Rows are points. Each copy is the shape, with its points in the same order, stretched, turned, moved and blurred by noise. Say if it was mirrored as well.
In the rows, zero is written as 128.

Shape (6 x 2):
[[116 136]
 [ 89 158]
 [173 158]
 [113  80]
 [119  88]
 [116 113]]
Copy 1 (6 x 2):
[[118 126]
 [112 159]
 [179 109]
 [ 77  82]
 [ 90  86]
 [100 105]]
Copy 1 is: only turned
Copy 2 (6 x 2):
[[144 149]
 [128 188]
 [ 90 100]
 [206 122]
 [184 125]
 [151 129]]
Copy 2 is: mirrored
Copy 3 (6 x 2):
[[116 132]
 [ 79 128]
 [164  92]
 [129 186]
 [142 178]
 [127 163]]
Copy 3 is: mirrored
Copy 4 (6 x 2):
[[123  96]
 [110  68]
 [179  96]
 [ 89 150]
 [ 99 146]
 [108 121]]
Copy 4 is: mirrored

Shape (8 x 3):
[[140 121 110]
 [131  91 197]
 [122 152  92]
 [100 139 156]
 [ 93 143 104]
 [186  69 147]
 [103 127 132]
 [137 180  84]]
Copy 1 (8 x 3):
[[143 142 115]
 [124  54 138]
 [115 182 125]
 [ 88 115 150]
 [ 83 164 117]
 [198  84  98]
 [ 99 129 123]
 [125 204 147]]
Copy 1 is: only turned
Copy 2 (8 x 3):
[[129 135  99]
 [178  97 157]
 [ 88 140 101]
 [116 106 148]
 [ 86 110 104]
 [202 139 106]
 [114 102 124]
 [ 78 171 109]]
Copy 2 is: only turned

Shape (7 x 4):
[[ 97 123 161 121]
 [119 137 135 127]
 [120 118  93 157]
 [115 154 173 149]
 [141 125 196 139]
 [ 99 110 106  60]
 [134 142 102  49]]
Copy 1 (7 x 4):
[[ 81 162 161 132]
 [100 151 137 125]
 [ 87 108 100 143]
 [ 81 168 156  91]
 [ 98 150 198  85]
 [126 160 132 199]
 [171 177 117 165]]
Copy 1 is: mirrored
Copy 2 (7 x 4):
[[111 104 173 112]
 [122 131 154 130]
 [121 125  99 142]
 [ 90 114 187 154]
 [132  89 204 156]
 [161 148 139  56]
 [178 187 151  76]]
Copy 2 is: only turned
Copy 3 (7 x 4):
[[ 99 121 156 122]
 [125 137 132 136]
 [125 141 110 181]
 [108 163 170 125]
 [131 138 201 123]
 [122  68  92 106]
 [145  93  76  89]]
Copy 3 is: only turned

Shape (11 x 6):
[[148 179  85 149 163 113]
 [117 127 132 119  94 143]
 [113 159 125 152 167  93]
 [181 114 166 169 157  80]
 [ 75 160 142 136 115  95]
 [155 199 137 141 115 100]
 [129  92 147  87 184  97]
 [166 132 104 159 118 139]
 [136 126 141 120 191 141]
 [136 101 106 124  79 104]
 [ 87 110 144 134 220  95]]
Copy 1 (11 x 6):
[[119 168  88 129 162  80]
 [132 135 105 127 104 154]
 [125 131 128 121 130  69]
 [186 109 146 191 141  93]
 [132 142 138  98  88  95]
 [173 181 112 129 133  94]
 [138  59 149  98 161 111]
 [137 139  86 166 136 125]
 [110  97 156 132 167 120]
 [155 101  68 127  97 137]
 [100  74 179 109 141  69]]
Copy 1 is: only turned
Copy 2 (11 x 6):
[[130 162  71 162 159 105]
 [156 148 125 106  90 151]
 [101 154 115 137 131  87]
 [175 136 132 103 132  36]
 [ 93 182 136 115  85 117]
 [155 217 101 151 126  92]
 [132 106 171  74 178 106]
 [178 132  75 131 113 116]
 [137 103 150 137 166 108]
 [169 148  88  64  93 142]
 [ 75  93 169 114 154  83]]
Copy 2 is: only turned
Copy 3 (11 x 6):
[[183 134  90 155 158  91]
 [103 148 139 109 125 136]
 [190 123 107 155 105 103]
 [213 105 176 170 150 128]
 [137 135 127 137  63  99]
 [176 176 145 136 143  81]
 [192  67 119  98 104 141]
 [137 152 134 155 185 128]
 [189 125 103 124 132 162]
 [ 96 109 153 125 150 106]
 [215  71  82 142  72 144]]
Copy 3 is: mirrored

Shape (12 x 8):
[[158 171 115  85 130 106 120 177]
 [196 165 115  89 165 175 152 160]
 [106 133 137 130 128 118 164 106]
 [ 88 110  91 151 127 131 135  97]
 [ 84 105 144 138 145  94 117 123]
 [154  84 160 180 113 145 121  47]
 [108  60 122 161 123 100 151 122]
 [143 100 179 217 158 125 150 105]
 [164 163 134 151 109 153 139 176]
 [142 102 159 142 136 196 118 117]
 [108  65 128 149 117 105 142  97]
 [159 173 157  91 117 144 170 187]]
Copy 1 (12 x 8):
[[105 200 133 109 130 131  84 168]
 [132 186 107  50 140 142 132 138]
 [ 93 121 126 132 140 124 124  93]
 [108  95  86 157 160 128 123 102]
 [ 91  97 140 160 148 126 122 146]
 [134  46 111 148 105 195 154  80]
 [ 98  75  98 153 100 108 133 128]
 [107  99 135 153 119 160 204 116]
 [149 193 136 127 127 126 140 140]
 [165  90 130 110 143 155 147 123]
 [103  61 105 150 109 130 124 111]
 [124 200 163  87 117 106 115 137]]
Copy 1 is: mirrored
Copy 2 (12 x 8):
[[171 164 117 124  95  67 130  96]
 [134 114  99 143  31  58 145 102]
 [ 91 134 140 119 123 136 167  94]
 [ 89 123  97  90 140 163 171 113]
 [ 76 150 134 110 153 140 145 134]
 [ 45  78 137 147 150 183 107  91]
 [ 84  97 120 123 195 144 161 140]
 [ 40 114 142 194 139 172 140 142]
 [156 127 136 157  77 122 130 128]
 [ 61  87 134 124  70 141 121 148]
 [ 74  96 127 109 189 149 153 121]
 [156 132 167 145  58  69 149 105]]
Copy 2 is: mirrored
Copy 3 (12 x 8):
[[124 178 130 101 128  90 145 133]
 [181 191 108  93  83 145 171 130]
 [144 126 106 128 181 140 153 138]
 [121 126  80 139 179 158 101 159]
 [122 121 142 145 189 156 119 124]
 [204  73 108 152 138 155 102 115]
 [109 120  92 179 153 159 131 108]
 [185  95 161 207 130 175 144 143]
 [141 127 135 124  95 118 157 165]
 [172  99 137 100 107 184 105 131]
 [121 108  89 161 159 155 117 100]
 [132 151 142  78 111 122 190 141]]
Copy 3 is: mirrored
Copy 4 (12 x 8):
[[165 185 112 130 125 140 130 176]
 [193 203 133 120 133 118  83 111]
 [119 135 160 121  96 124 162  97]
 [119  85 135 146 141 146 163  90]
 [ 68 111 134 147 132 124 158 134]
 [114  79 132 173 100  15 142  74]
 [106  87 143 113 170  79 184 119]
 [ 91 142 186 178 147  36 172  92]
 [186 147 176 151 142  95 128 162]
 [126  84 148 160 124  78  80  98]
 [ 99  79 132 116 137  76 172 106]
 [180 179 188  95 101 114 100 163]]
Copy 4 is: only turned
